Each point is reached from the start by the listed moves, each made once or not at all, plus a little noise. Is the number of moves made odd or even? Then give how often each move was made.
(in the rows, 128 means zero)

Moves:
(1): [192 144 142 110]
(2): [113 195 129 128]
Start: [151  98 170 125]
Points:
[136 167 172 124] => odd (0, 1)
[155  97 172 124] => even (0, 0)

Moves:
(1): [175 136 127 139 115 117 137 131 122]
(2): [123 183 138 124 126 128 128 133 120]
(3): [130 113 187 125 124 129 124 130 125]
(4): [117 130 132 187 118 128 128 131 136]
(5): [145 131 133 139 181 133 131 115 125]
(6): [132 132 131 124 124 195 125 133 141]
Start: [106 118 147 130 141 130 105 161 121]
Points:
[171 174 223 141 172 191 109 161 113] => odd (1, 1, 1, 0, 1, 1)
[139 188 162 192 113 186 110 176 129] => even (1, 1, 0, 1, 0, 1)
[153 171 216 131 119 185 107 175 117] => even (1, 1, 1, 0, 0, 1)
[144 172 223 190 108 186 107 178 126] => odd (1, 1, 1, 1, 0, 1)

Moves:
(1): [171 131 129 134 134 119 124 120 133 139 124]
(2): [116 193 118 117 118 132 133 114 129 117 123]
(3): [117 134 193 119 135 124 111 128 132 135 127]
(4): [119 137 139 183 133 130 155 132 124 132 119]
(5): [125 130 124 129 169 128 127 133 137 129 126]
(6): [135 119 124 141 130 170 119 117 128 126 129]
(7): [137 127 132 113 127 136 160 123 122 125 125]
(8): [135 136 127 123 130 138 131 164 137 132 121]
(9): [123 118 127 132 122 134 139 118 168 126 124]
(10): [117 129 119 121 134 130 132 127 132 189 118]
(11): [127 134 127 132 124 134 133 129 135 139 168]
Start: [114 148 133 125 116 113 103 106 154 152 126]
Points:
[100 218 184 100 116 173 127  81 164 217 146] => even (0, 1, 1, 0, 0, 1, 1, 0, 0, 1, 1)
[129 247 122 169 157 128 141 124 183 237 130] => odd (1, 1, 0, 1, 1, 0, 0, 1, 0, 1, 1)
[ 80 222 121 162 161 116 141 102 163 207  97] => even (0, 1, 0, 1, 1, 0, 0, 0, 0, 1, 0)
[141 211 113 126 161 157  96  80 173 209 111] => odd (1, 1, 0, 0, 1, 1, 0, 0, 0, 1, 0)
[ 85 166 206 181 116 124 124 101 203 173 150] => even (0, 0, 1, 1, 0, 0, 0, 0, 1, 0, 1)
[112 238 194 164 115 130 139 113 220 235 124] => even (1, 1, 1, 1, 0, 0, 0, 1, 1, 1, 1)

Moves:
(1): [146 118 135 104 148 118 142 135 132 135 134 142 120 120 124 121 131 120
 117 136 128]
(2): [127 123 111 132 136 128 141 130 131 157 129 145 133 134 140 114 146 139
 154 124 136]
(3): [140 126 154 145 126 128 130 129 120 136 107 159 127 148 107 127 139 130
 138 128 135]
(4): [136 122 126 148 134 137 113 125 127 129 133 139 128 128 126 115 126 124
 117 119 121]
(5): [121 127 135 141 131 150 142 150 133 128 141 111 130 135 119 132 128 128
 128 133 129]
(6): [156 131 135 119 120 148 127 134 117 130 125 151 116 131 108 147 135 117
 121 113 138]
(7): [152 128 157 138 126 128 129 140 118 129 160 114 135 146 134 132 107 120
 128 120 116]
(8): [134 122 117 125  98 134 106 164 128 147 132 141 121 131 116 116 143 134
 122 149 118]
(9): [131 144 128 135 129 140 103 105 138 139 105 115 130 116 132 114 131 126
 106 123 107]
(10): [130 119 127 137 127 133 129 127 117 142 105 118 129 129 125 124 135 147
 119 122 124]
(11): [125 123 139 113 148 129 104 114 126 162 149 119 130 129 115 135 127 127
 127 118 109]
(12): [126 115 134 137 109 135 139 143 151 130 135 133 130 123 126 123 125 131
 128 122 131]
(13): [141 132 139 145 119 129 141 121 114 133 136 148 144 127 121 140 132 132
 105 138 135]
(14): [125 121 130 123 143 131 138 132 128 116 125 136 144 145 142 136 127 119
 119 139 124]
(15): [125 130 141 132 134 122 120 135 128 137 121 128 126 131 139 116 120 127
 113 125 137]
(16): [144 148 122 146 115 139 126 138 152 115 137 122 113 105 130 160 118 158
 111 119 120]
(17): [128 123 138 135 127 136 135 128 130 128 139 137 113 140 127 122 141 123
 119 121 132]
(18): [139 131 114 112 120 134 129 144 132  97 140 126 134 128 119 118 150 145
 118 123 151]
(19): [140 114 143 153 120 130 123 120 123 128 122 125 132 132 133 137 136 136
 143 135 145]
(20): [135 115 127 146 117 135 140 121 142 123 122 124 125 146 128 124 118 130
 122 150 143]
Start: [131 152 151 132 141 133 101 116 120 115 139 110  92 128 141 128 121 130
 114 129 127]
Points:
[193 154 218 203 104 186 124 196 120 122 190 158  91 181 113 168 131 151
  56 146 108] => even (0, 0, 1, 0, 1, 0, 1, 1, 0, 0, 0, 0, 1, 1, 0, 1, 1, 0, 0, 0)
[249  72 238 189  94 190 110 201 120 131 144 193  80 213 102  94 158 141
  46 137 177] => even (1, 0, 1, 1, 0, 1, 1, 1, 0, 1, 0, 1, 0, 1, 1, 0, 1, 1, 1, 1)
[192 149 169 178 137 168 130 140 144 135 112 174  77 170 137 157 128 152
  94 135 165] => odd (0, 1, 1, 0, 0, 1, 0, 0, 0, 0, 0, 0, 0, 1, 1, 1, 0, 0, 0, 1)
[194 135 158 181  83 212 134 226 181 126 146 176  77 173 104 132 160 182
  76 146 183] => odd (0, 1, 1, 0, 1, 1, 0, 1, 0, 0, 0, 1, 0, 1, 1, 1, 0, 1, 0, 1)
